Every row gives one point. The ring and each string are closed loops that go straight from each point to the next, and from the last back to the first. Before rounding, they use only three directions, however many columns there are. Count how often each string passes through the ring. Passing back the other way cancels.
In the rows, 128 means zero.

Ring (10 x 4)
[[104 133 172 150]
 [133 131 179 133]
 [151 125 168 112]
 [156 118 139  91]
 [147 111 115  87]
 [124 103  95 101]
 [ 98 102  93 127]
 [ 79 108 103 146]
 [ 69 119 124 158]
 [ 79 130 151 160]]
String (27 x 4)
[[114 117 118 114]
 [126 109  82  79]
 [149 104  80  62]
 [166 105 101  63]
 [150 110 135 104]
 [124 117 137 121]
 [138 126 144 101]
 [159 132 179 107]
 [156 129 202 135]
 [132 122 177 144]
 [115 124 151 132]
 [111 123 140 128]
 [104 138 166 139]
 [108 142 193 155]
 [120 133 193 155]
 [125 124 171 142]
 [120 125 149 125]
 [136 131 162 115]
 [177 130 184  96]
 [183 122 161  80]
 [162 109 145 102]
 [134 112 133 115]
 [124 115 121 109]
 [133 109  85  76]
 [135  98  77  81]
 [134  94  96 105]
 [124 106 125 124]]
Times through: 5
String (23 x 4)
[[172 117 116  55]
 [174 117 144  80]
 [168 116 169 109]
 [124 119 145 125]
 [130 135 171 123]
 [121 144 210 155]
 [ 92 145 194 167]
 [ 81 139 159 153]
 [ 74 138 147 151]
 [ 61 139 158 172]
 [ 80 129 162 170]
 [102 123 149 145]
 [ 95 133 148 137]
 [105 142 190 154]
 [118 137 165 126]
 [134 131 163 117]
 [169 128 176  99]
 [172 116 159  97]
 [143 111 142 116]
 [121 119 126 110]
 [146 115 109  77]
 [161 106 112  77]
 [163 106 121  84]]
Times through: 3

Ring (6 x 9)
[[118  83  95  87 104 165 157 141 130]
 [104 102 104 113 151 136 126 130 141]
 [ 99 165 163 175 162  79 126 139 165]
 [106 184 183 191 143  73 134 151 160]
 [119 160 166 163 103 109 155 161 139]
 [123 104 118 104  84 155 172 152 132]]
String (28 x 9)
[[116 126 135 130 109 129 156 149 143]
 [117 115 123 120 109 142 150 148 131]
 [120  96 105 101 105 162 147 147 118]
 [114 117 124 122 116 136 149 145 138]
 [114 112 120 117 116 139 150 144 139]
 [114  97 103 105 123 154 136 141 124]
 [113  67  73  76 128 177 131 132 115]
 [109  65  72  74 135 170 136 127 131]
 [107  97 103 104 137 140 142 131 149]
 [104 106 111 114 146 129 138 130 154]
 [ 96 103 103 115 172 123 121 120 158]
 [100 116 113 130 169 122 109 129 140]
 [ 98 130 126 144 174 108 108 130 147]
 [ 94 151 145 165 185  85 107 130 161]
 [105 136 133 149 155 115 113 140 133]
 [ 94 185 179 197 180  57 115 138 174]
 [ 94 212 209 219 168  30 137 144 199]
 [103 184 185 190 145  66 143 148 174]
 [109 154 157 160 133 100 140 148 151]
 [111 146 146 156 137 113 125 149 132]
 [111 177 174 186 136  91 123 157 134]
 [113 154 156 162 126 109 134 153 135]
 [114 144 148 150 122 115 141 151 138]
 [116 142 146 149 117 122 138 154 127]
 [115 130 134 138 122 130 135 150 126]
 [124 132 138 136  95 141 147 161 114]
 [132 134 152 129  53 140 195 169 136]
 [124 130 147 126  73 131 192 159 153]]
Times through: 2
String (26 x 9)
[[124 169 177 171  88 108 161 170 133]
 [119 161 164 167 109 113 139 163 124]
 [113 146 149 153 124 115 138 151 136]
 [111 160 166 163 120  95 155 152 160]
 [105 215 215 220 139  43 147 157 180]
 [100 201 196 210 162  52 124 149 170]
 [104 151 147 163 158 102 112 142 138]
 [ 99 154 149 167 172  90 109 136 151]
 [107 134 135 143 144 115 129 141 143]
 [101 137 140 145 152 100 137 135 166]
 [ 97 123 123 133 169 107 125 126 164]
 [ 96 107 104 121 177 123 109 122 147]
 [106 116 115 128 151 131 117 136 131]
 [110 128 132 136 133 122 136 143 141]
 [100 140 143 147 153  95 141 134 173]
 [ 91 159 156 169 181  70 125 128 186]
 [ 98 157 151 169 173  87 111 136 155]
 [101 164 160 176 163  86 115 142 151]
 [101 195 191 205 160  58 124 148 167]
 [110 153 151 164 141 107 120 149 132]
 [111 146 150 151 124 109 146 149 148]
 [113 142 146 148 123 115 142 149 141]
 [117 146 148 154 119 121 134 156 124]
 [114 138 143 144 119 120 145 150 139]
 [118 139 143 146 112 128 139 156 123]
 [123 153 159 157  95 123 150 165 122]]
Times through: 3

Ring (8 x 14)
[[157  95 130 107 134 167 160 103 154 117 140 137 130  81]
 [148  90 112 115 124 156 147 101 135 123 166 128 139  95]
 [145 103  96 115 121 142 132  99 116 129 181 113 143 101]
 [142 145  76 110 122 114 104  90  90 141 194  79 143 110]
 [128 162 103 119 105 104  90  72 116 152 170  74 131 134]
 [117 155 135 128  92 111  93  62 149 154 144  87 121 149]
 [122 138 161 128  96 130 114  65 178 146 118 109 114 140]
 [145 122 153 112 122 153 143  86 174 128 117 126 118 102]]
String (27 x 14)
[[143 167 100 106 124 113 103  82 114 143 163  77 130 111]
 [138 150 108 113 117 119 107  81 123 142 162  88 130 117]
 [125 131 127 126 100 125 109  74 143 146 154 100 128 135]
 [111 144 125 135  84 107  88  62 139 157 162  86 128 158]
 [111 165 110 131  86  93  73  59 121 163 172  68 130 160]
 [135 188  84 108 117  91  79  74  94 154 180  55 133 126]
 [143 164  98 106 125 113 104  83 112 142 165  78 131 110]
 [131 136 126 121 106 127 112  77 143 143 150 100 127 127]
 [112 128 153 137  84 125 106  62 170 151 135 108 120 154]
 [ 98 139 187 146  67 121  97  45 203 160 105 109 107 177]
 [119 140 178 130  93 134 116  60 196 147 101 115 107 144]
 [149 142 144 106 129 144 135  85 164 130 118 113 116  98]
 [147 130 124 109 126 141 132  90 143 131 144 110 127 100]
 [127 100 162 130  99 153 137  77 184 135 123 134 120 128]
 [138  91 164 123 111 165 153  86 188 126 117 145 120 110]
 [180  99 132  88 162 183 183 117 159 102 122 146 126  45]
 [175 113 116  90 158 167 166 113 140 110 140 129 130  55]
 [162 122 114  99 143 153 147 103 135 120 148 117 131  76]
 [135 109 139 122 110 146 133  84 159 134 141 123 127 117]
 [135  88 163 126 108 165 151  85 188 127 119 145 121 114]
 [167 108 148  97 147 175 171 104 174 111 111 142 119  67]
 [168 131 135  93 151 160 157 101 158 116 118 124 120  68]
 [149 134 128 107 129 142 134  89 148 130 137 111 124  97]
 [127 119 144 126 101 138 123  76 163 140 137 116 124 129]
 [109 124 174 140  79 132 111  58 192 151 116 117 114 159]
 [ 99 150 176 144  70 113  90  45 190 162 114  99 109 176]
 [116 172 136 127  91 102  84  57 148 159 140  77 118 154]]
Times through: 5

Ring (8 x 14)
[[103 161 109 151 116 117 114 106 156 115 138  94 101 140]
 [ 95 165 154 128 128 136 142 118 164 131 131  81 111 146]
 [104 182 172 109 136 154 153 123 160 123 132  94 116 135]
 [128 212 163  94 142 172 149 121 145  92 140 132 116 109]
 [151 216 144 100 125 159 142 135 128  82 148 150 131 108]
 [159 204 132 114 106 138 139 149 122  91 150 145 144 123]
 [153 183 112 137  92 113 127 148 124 103 150 130 143 139]
 [124 167  94 154 103 108 109 117 142 106 145 111 113 138]]
String (25 x 14)
[[162 224 160  89 123 165 155 149 123  83 148 155 145 110]
 [134 189 149 116 116 139 145 140 139 110 142 117 135 134]
 [129 203 134 113 132 155 131 114 142  87 143 133 110 111]
 [124 226 150  90 157 188 136  96 147  69 141 148  94  86]
 [112 206 187  87 151 180 162 120 156 106 133 114 114 115]
 [107 177 190 105 130 151 168 141 158 137 130  85 133 148]
 [114 179 152 121 124 140 144 128 152 119 136 100 122 138]
 [101 179 139 125 135 146 130 103 160 110 135 101  99 126]
 [ 77 156 141 139 136 134 129  96 174 131 128  71  90 143]
 [ 87 148 141 145 120 119 133 115 168 141 130  67 108 157]
 [106 158 143 138 111 119 139 132 155 136 134  82 125 156]
 [116 177 131 131 120 133 130 120 149 111 139 106 115 134]
 [114 172 137 132 117 129 134 125 151 120 138  98 119 141]
 [101 157 150 136 115 122 143 131 159 140 132  76 123 157]
 [ 73 142 171 135 128 127 151 120 178 160 123  47 112 167]
 [ 87 174 157 120 144 152 139 101 170 121 129  86  95 131]
 [110 187 148 116 135 151 138 113 154 107 136 108 108 124]
 [121 185 155 115 124 144 146 131 148 115 138 108 126 134]
 [121 208 146 103 144 169 136 106 148  86 140 131 103 104]
 [133 233 160  81 157 193 145 106 142  68 142 154 103  84]
 [149 227 167  82 138 179 156 135 132  81 145 152 130 101]
 [145 199 160 104 115 147 155 152 132 107 143 127 146 131]
 [131 198 130 118 125 147 130 119 140  91 144 131 115 116]
 [151 223 131 101 131 165 132 121 128  68 150 161 118  96]
 [168 243 138  85 134 179 138 128 118  53 154 182 126  83]]
Times through: 3
String (28 x 14)
[[103 186 145 118 140 154 134 104 159 106 135 106 100 121]
 [113 194 139 115 138 156 132 106 152  96 138 119 102 115]
 [112 205 158 100 150 173 142 104 155  93 137 123 100 107]
 [121 221 176  82 156 189 154 112 150  87 137 134 107  99]
 [134 210 174  91 135 169 159 136 141 100 140 129 131 117]
 [134 194 153 111 120 146 148 138 139 107 141 121 133 129]
 [136 206 140 108 129 156 137 123 138  88 144 136 119 112]
 [144 228 131  98 142 174 129 108 134  61 148 162 105  87]
 [160 248 141  80 146 190 138 116 124  48 152 182 114  74]
 [156 224 161  88 128 169 154 143 127  82 147 153 138 107]
 [141 197 161 106 117 147 155 149 135 109 142 124 143 132]
 [133 198 149 110 124 150 144 132 140 101 142 125 127 123]
 [128 221 141  97 149 178 132 101 144  71 143 148  98  90]
 [125 193 139 117 127 148 135 120 145  99 141 122 116 121]
 [125 182 156 117 118 138 149 139 145 119 138 106 133 140]
 [114 190 147 115 134 152 138 114 152 104 137 112 110 122]
 [103 186 146 118 140 154 135 104 159 106 135 105  99 122]
 [ 80 160 164 126 137 142 145 109 174 139 126  68 102 147]
 [ 78 144 157 140 125 123 143 117 174 152 126  55 109 163]
 [ 91 165 122 142 131 131 118  94 165 115 134  89  90 133]
 [105 173 118 139 126 132 118 101 156 106 138 103  97 128]
 [115 173 129 134 118 128 129 120 150 114 139 103 115 137]
 [109 181 111 137 129 136 113  97 153  96 140 114  93 120]
 [ 89 162  99 154 130 125 102  82 165 107 136  93  78 128]
 [ 77 143 114 160 123 113 113  93 173 132 130  67  88 150]
 [100 153 146 140 113 118 139 129 159 141 132  74 122 159]
 [113 172 143 129 119 131 138 127 151 122 137  97 121 142]
 [108 180 140 125 130 142 133 112 155 111 136 103 107 129]]
Times through: 3

Ring (9 x 14)
[[ 67 136  71 152 135 109 134 125 131 113 136 157 147 179]
 [120 124  85 142 144 137 110 153 106 108 145 122 116 179]
 [155 126  95 126 155 141 102 168  99 102 141  94 108 169]
 [166 132  99 116 161 133 105 170 103 100 135  84 114 157]
 [175 136 118 110 172 123 115 155 109 106 129  77 126 124]
 [169 131 137 119 176 121 125 132 110 117 131  84 133  97]
 [133 132 129 133 167 112 137 113 121 123 131 111 146 101]
 [ 79 140  97 146 149  97 147 105 138 121 128 148 162 133]
 [ 57 142  78 151 139  94 147 109 142 117 129 163 164 159]]
String (24 x 14)
[[105 142  70 130 144 113 121 154 124 101 131 125 137 183]
 [133 131  97 130 154 125 117 148 112 108 136 109 127 154]
 [102 149  70 123 147 101 128 150 132 100 124 124 148 175]
 [126 155  60 106 150 104 116 178 127  87 120 103 139 192]
 [127 155  71 107 154 101 121 167 129  92 119 103 144 174]
 [116 146  85 123 153 105 128 145 128 104 125 116 146 156]
 [213 112 149 121 179 157  99 155  82 115 146  59  96 105]
 [214 125 146 107 184 140 107 156  93 111 135  53 110  97]
 [169 147 122 101 178 104 128 145 122 107 118  77 145 106]
 [115 151  94 118 159  93 138 134 135 107 119 115 158 137]
 [129 138 107 126 161 110 130 132 123 112 128 111 143 130]
 [109 152 108 122 164  84 150 113 142 116 116 121 171 110]
 [142 129 145 134 173 112 140 103 120 129 131 107 147  79]
 [158 114 152 143 172 135 127 109 103 132 143 101 125  84]
 [134 122 128 143 162 126 129 116 112 125 140 115 132 112]
 [ 97 123 123 156 154 115 143  94 123 132 139 142 148 110]
 [ 17 156  61 153 132  69 164  95 163 117 119 187 189 165]
 [ 50 137  80 159 136  98 148 102 140 122 133 170 162 159]
 [ 23 144  57 162 125  90 150 106 149 116 130 187 169 185]
 [ 19 152  41 154 122  83 149 119 153 108 126 186 172 203]
 [ 73 149  65 137 139  95 137 134 139 106 125 147 157 178]
 [152 111 119 145 157 151 108 141  93 118 151 105 105 141]
 [137 108  98 151 144 159  99 155  90 112 156 116  96 177]
 [103 132  62 139 136 129 110 163 114 100 141 130 121 205]]
Times through: 2

Ring (6 x 14)
[[133 129 134 172 122  88 128  90 119 142 158 124 105 140]
 [120 105 138 165 135 137 163  96  89 132 173 143  57 138]
 [121  89 139 145 142 154 172 143  99 107 166 146  69 123]
 [141  97 143 129 135 112 145 199 156  82 142 127 145 101]
 [132 120 114 132 122 101 119 183 147 105 116 112 174 123]
 [129 133 115 156 117  89 115 124 128 134 131 113 145 140]]
String (28 x 14)
[[137  93 136 120 136 122 146 216 154  77 134 126 153 100]
 [121 103 118 134 132 139 147 170 115 106 134 129 123 126]
 [135 110 132 140 129 108 136 166 140 104 140 123 139 118]
 [155 116 143 132 125  66 116 203 190  85 129 109 193  97]
 [153 122 128 121 120  63 102 227 198  81 107  99 227  98]
 [122 118  98 124 121 120 120 194 133 106 103 111 176 130]
 [120 116 107 137 124 126 131 162 117 116 122 120 141 135]
 [137 118 131 147 125  94 128 151 142 113 140 120 142 122]
 [137 120 131 149 124  92 126 147 142 116 140 119 143 124]
 [134 123 127 151 123  94 125 141 136 120 138 118 140 128]
 [141 139 127 161 115  63 106 123 149 133 135 108 159 132]
 [144 148 130 172 112  49  99  99 149 144 140 106 155 138]
 [148 145 141 177 114  44 105  91 152 143 152 110 143 133]
 [142 144 140 184 115  55 112  69 134 153 160 116 119 141]
 [146 138 151 184 119  55 119  71 139 147 170 120 110 134]
 [143 133 154 188 122  67 129  60 126 150 179 127  89 136]
 [117 118 131 176 129 127 152  67  80 151 172 139  54 151]
 [113 108 118 153 131 146 154 119  86 130 151 136  81 143]
 [134 112 141 157 130 106 143 127 126 119 159 130 105 125]
 [137 109 151 161 133 105 149 117 126 119 170 135  91 122]
 [136 104 153 160 136 113 156 120 122 116 174 138  83 120]
 [124  89 150 156 143 149 178 119  95 114 182 151  49 124]
 [111  77 139 146 148 186 193 133  73 108 177 158  32 128]
 [111  85 127 139 143 175 177 149  83 107 159 148  64 129]
 [120 102 124 142 134 142 154 149 105 113 147 135  99 130]
 [143 100 151 142 136 106 149 169 149  94 157 131 123 105]
 [157  93 167 132 139  91 148 202 180  71 159 128 146  84]
 [156  87 162 119 140  98 148 232 188  58 147 126 164  78]]
Times through: 4

Ring (8 x 14)
[[131 120 158 137 146 124  73 127 128  99 186 153 149 138]
 [130 113 139 117 143 122  57 133 107 142 168 144 152 140]
 [133 140  95 105 123 136  95 137  96 186 139 139 140 158]
 [134 160  76 109 109 144 140 135 102 192 120 136 128 164]
 [129 161  87 123 103 139 192 124 124 169 100 126 117 146]
 [125 149 113 137 109 129 206 116 142 137 101 123 116 126]
 [125 139 143 150 123 125 179 114 152  98 133 133 124 122]
 [130 132 159 149 139 126 115 121 144  82 177 152 139 134]]
String (24 x 14)
[[127 121 124 117 129 122 109 128 113 157 133 130 140 132]
 [136 141 113 115 132 138  74 138 103 154 169 152 145 163]
 [137 120 136 112 151 131   7 143  94 142 204 162 162 163]
 [121  88 166 125 149 105  73 122 120 127 150 127 152 108]
 [125 111 151 131 139 116 103 122 127 121 150 134 143 121]
 [134 139 142 139 136 133 100 127 131 103 180 156 141 148]
 [138 153 155 155 140 141  99 126 146  62 212 174 141 159]
 [125 122 171 154 140 118 132 115 153  73 165 143 137 118]
 [121 111 149 134 132 112 140 117 135 125 125 122 135 109]
 [133 152 132 142 127 137 134 125 137 104 166 153 132 149]
 [139 169 153 167 132 146 137 122 160  45 208 176 131 161]
 [129 132 176 162 142 124 128 115 160  51 185 154 137 127]
 [120 101 168 140 140 107 124 114 141 103 139 126 140 102]
 [133 142 133 135 132 134 109 128 128 115 170 152 138 149]
 [124 112 147 130 136 116 112 122 127 127 142 131 141 119]
 [122 101 153 126 141 111  95 122 122 132 142 128 145 114]
 [131 135 125 125 130 130 107 129 118 139 153 143 139 145]
 [141 146 105 108 135 144  40 145  90 164 189 163 152 180]
 [135 128  97  94 133 134  43 145  79 199 156 144 152 164]
 [124 113 119 110 128 118 107 128 106 175 119 122 140 127]
 [134 147 104 117 122 138 113 133 110 161 145 143 136 156]
 [142 168  73 104 115 153  94 144  90 191 154 154 137 186]
 [141 162  65  94 116 152  80 148  79 210 150 151 140 188]
 [125 112 112 102 128 119  94 132  97 191 118 121 143 131]]
Times through: 5

Ring (9 x 14)
[[136  94 100 178 128 143 112 130 116 161 174 121 189 105]
 [142 120 127 163 126 127 112 125 111 147 181 101 196 135]
 [143 154 154 126 125 105 117 120 118 117 162  88 172 163]
 [138 173 165  95 126  95 124 119 133  94 134  91 138 170]
 [130 175 158  86 127  98 128 124 149  86 115 107 115 155]
 [120 151 132 110 128 119 128 136 161 102 114 136 112 117]
 [116 121 105 140 129 139 125 142 159 125 124 152 125  88]
 [118  99  88 160 130 150 122 141 150 144 135 155 139  75]
 [127  85  84 177 130 152 116 135 131 161 154 142 166  82]]
String (26 x 14)
[[125 111  97 127 133 134 126 128 145 129 109 137 116  98]
 [125 119 110 142 129 134 122 134 144 131 136 135 141 103]
 [117 111 100 164 128 147 121 146 154 139 146 155 148  81]
 [106 101  89 186 127 163 120 161 168 148 155 179 153  53]
 [104  99  83 182 128 165 122 161 173 146 145 185 142  46]
 [113 105  95 175 127 154 120 152 158 144 152 164 152  69]
 [123 116 107 148 129 137 122 137 145 134 139 139 143  98]
 [125 110  96 129 132 135 126 129 145 130 112 138 118  97]
 [123  86  76 158 133 151 122 134 142 151 126 151 135  74]
 [122  57  61 223 129 177 110 149 131 189 185 162 197  49]
 [129  71  79 215 128 165 109 142 120 183 193 143 208  73]
 [139  71  83 208 129 157 107 132 105 185 195 124 215  91]
 [140 114 112 136 131 124 119 118 118 138 140 107 154 128]
 [138 125 122 136 129 122 119 122 123 132 146 108 158 132]
 [139 125 132 167 125 127 111 130 115 144 187 105 200 134]
 [144 132 144 173 123 123 108 128 106 146 207  93 221 148]
 [150 142 151 144 125 109 111 117 102 133 184  78 200 167]
 [141 139 133 109 130 109 123 114 123 116 127  97 138 148]
 [135 133 128 131 128 120 120 124 128 125 144 110 153 133]
 [141 122 135 188 122 132 106 134 109 155 213 103 227 134]
 [144 108 124 194 124 136 105 130 101 165 214 101 231 130]
 [142 105 109 155 130 131 115 120 111 150 159 106 176 124]
 [135 112 109 145 130 131 119 125 126 140 144 118 156 116]
 [130 110 108 162 128 138 117 134 131 145 159 128 169 105]
 [123  64  67 215 129 172 111 147 131 183 180 158 192  56]
 [119  73  66 183 132 164 119 142 143 165 143 162 151  56]]
Times through: 3
String (29 x 14)
[[123 175 158 101 125 106 127 135 159  88 125 121 121 142]
 [127 199 177  64 126  86 132 125 160  65 103 105  98 168]
 [129 203 184  70 125  84 129 125 155  67 116  99 111 176]
 [130 187 175  99 123  96 124 131 148  85 140 103 138 164]
 [131 158 148 115 126 110 123 129 142 106 139 112 141 143]
 [132 158 144  93 129 104 127 121 142  97 112 108 116 148]
 [132 173 153  70 130  94 131 117 147  81  94 104  95 158]
 [125 199 174  60 127  87 133 126 164  63  96 109  89 164]
 [120 175 156  99 126 107 129 137 164  86 120 127 114 137]
 [120 149 136 130 126 124 124 141 157 110 139 136 137 116]
 [123 134 124 140 127 129 122 138 148 122 142 133 145 112]
 [114 125 111 153 127 142 123 148 161 128 142 155 141  87]
 [126 126 116 136 129 129 122 132 143 126 134 130 139 111]
 [129 125 113 122 131 125 125 126 141 122 119 126 125 115]
 [121  91  79 153 133 150 123 136 147 146 122 153 129  74]
 [118  63  58 197 132 172 117 146 142 175 151 168 161  46]
 [122  69  68 201 130 168 114 144 135 175 166 158 177  58]
 [124  68  70 207 129 168 112 144 131 179 175 155 187  61]
 [127 103 102 172 128 145 116 138 133 151 163 136 172  95]
 [130 114 108 143 130 133 121 129 134 136 138 127 146 109]
 [129 102  93 141 132 137 122 126 134 140 125 132 135  98]
 [123  75  69 174 132 159 119 137 138 162 138 154 148  65]
 [117  75  70 196 130 168 116 149 145 169 159 166 166  53]
 [116  92  85 183 128 159 118 149 150 155 156 161 161  66]
 [124 120 110 143 129 135 122 135 145 131 136 137 141 102]
 [129 131 118 115 131 121 126 125 141 117 115 123 121 120]
 [119 137 116 109 131 125 130 134 162 107 101 142 100 105]
 [110 159 135 116 126 124 129 148 178  96 117 153 108 105]
 [118 166 147 111 126 115 127 140 165  94 125 134 120 126]]
Times through: 4

Ring (6 x 14)
[[129 126 136 175 143 127 134  84 120 151 118  95 125 131]
 [119 135 150 135 116 178 133  91 134 147 103  86 121 105]
 [123 116 157  93  91 179 129 108 157 145 121 124 120  82]
 [128 104 147  82  85 148 126 121 157 145 142 152 123  91]
 [138  92 130 116 108  90 126 118 143 148 162 169 128 119]
 [142  97 129 167 140  82 132  97 132 152 150 143 128 131]]
String (27 x 14)
[[149  79 123 150 131  54 129 110 140 151 173 178 130 130]
 [129 111 120 115 105  90 123 120 122 146 155 150 129 142]
 [136  94 123 101  98  81 123 127 137 146 169 177 129 128]
 [145  75 142  96  98 102 127 122 168 148 169 191 126  90]
 [136  96 146 109 103 130 129 112 157 148 146 154 124  94]
 [132 103 147 113 105 139 130 108 153 147 138 142 123  96]
 [137  90 165  94  95 167 132 108 181 147 137 154 120  59]
 [137  89 176  93  95 190 134 103 193 148 128 148 118  40]
 [131 108 150 122 111 149 132 102 152 148 129 129 122  94]
 [136  95 177 113 107 195 137  93 188 149 118 130 117  44]
 [126 112 172  96  94 207 134 100 175 146 111 118 117  56]
 [124 114 170  92  91 207 133 102 172 146 111 117 117  59]
 [130 103 172 100  98 196 134 100 179 147 118 128 118  54]
 [132 104 156 114 106 160 132 102 162 148 128 133 121  81]
 [119 125 137  96  91 146 125 117 132 144 131 125 124 118]
 [117 124 135  72  76 147 122 127 134 142 137 137 124 117]
 [133  87 149  57  71 139 123 133 172 144 160 184 124  78]
 [141  78 144  84  90 112 126 126 170 147 167 190 126  86]
 [134  94 123  85  88  84 121 134 139 145 172 183 129 127]
 [142  85 125 115 108  71 125 122 142 148 173 183 130 125]
 [140  92 118 130 117  62 125 118 129 149 170 172 130 140]
 [160  64 133 173 148  54 134  98 156 155 173 183 129 111]
 [158  70 131 182 153  53 135  94 149 155 169 172 129 119]
 [137 105 120 153 130  74 128 106 120 150 154 144 129 146]
 [127 120 124 132 115 105 126 110 118 147 141 129 127 141]
 [142  94 138 154 133 101 133  97 144 151 147 145 126 113]
 [163  60 142 183 156  65 138  89 166 157 168 178 128  97]]
Times through: 0

Ring (10 x 14)
[[ 75 139 168 120 133 119 140 113 147 147 102 107 102 165]
 [ 61 139 173 120 127 122 154  99 146 148  90 120  99 193]
 [ 69 128 151 129 125 133 156  97 138 142  89 137 110 192]
 [ 87 118 126 138 127 141 147 105 130 136  96 144 123 172]
 [116 105  92 149 133 148 130 120 122 128 111 145 139 134]
 [147  93  61 157 144 153 108 140 116 120 130 138 153  88]
 [162  90  53 157 155 150  93 155 118 118 143 122 156  57]
 [155 100  72 149 157 141  92 157 125 123 144 108 146  58]
 [135 113 101 139 153 132 101 149 133 130 136 101 133  79]
 [105 129 139 127 143 123 119 133 141 140 121 100 115 119]]
String (28 x 14)
[[116 139 137 130 127 122 111 139 132 143 126 109 120 103]
 [116 119 115 137 140 133 119 132 132 134 121 117 127 115]
 [134  93  83 143 172 141 107 144 137 122 132 100 136  89]
 [150  86  70 145 184 141  93 158 138 118 144  87 141  60]
 [150 109  91 139 164 130  87 163 135 128 148  86 136  51]
 [121 142 136 131 122 121 107 143 128 144 130 111 122  94]
 [114 130 129 133 131 127 116 134 131 139 122 114 123 112]
 [111 108 113 135 158 134 121 131 140 131 120 104 124 120]
 [ 91 122 146 123 159 123 128 125 152 139 113  90 108 139]
 [ 68 144 181 114 136 114 141 113 153 150 101  98  95 169]
 [ 44 161 211 106 120 107 157  97 155 159  87 106  83 204]
 [ 44 134 183 115 139 122 166  89 156 148  81 113  91 218]
 [ 65 110 143 128 153 136 159  96 150 136  88 120 108 198]
 [ 89 120 133 133 137 134 140 112 137 137 103 126 118 160]
 [ 91 139 148 131 115 127 135 116 130 145 106 132 116 152]
 [ 58 141 168 127 106 130 165  88 134 149  81 150 106 212]
 [ 65 108 132 136 136 145 167  86 138 134  80 147 116 213]
 [ 79 101 118 139 145 147 157  96 138 130  89 140 122 191]
 [100 112 117 138 140 139 134 117 133 133 108 128 125 147]
 [ 92 147 154 130 105 124 134 117 127 148 106 136 115 150]
 [ 62 152 177 123 101 123 157  95 134 153  87 143 103 198]
 [ 33 123 174 121 136 133 183  73 153 144  67 134  95 249]
 [ 57 118 156 124 146 132 163  92 151 140  84 121 103 208]
 [ 91 117 131 132 144 134 138 115 140 136 105 118 117 155]
 [ 87 142 158 125 122 122 134 117 137 147 107 119 109 152]
 [ 78 158 182 117 115 111 134 118 142 155 107 110  99 154]
 [ 86 134 162 118 150 116 128 125 153 145 113  87 102 140]
 [106 138 151 122 143 115 112 140 144 144 126  88 110 107]]
Times through: 1
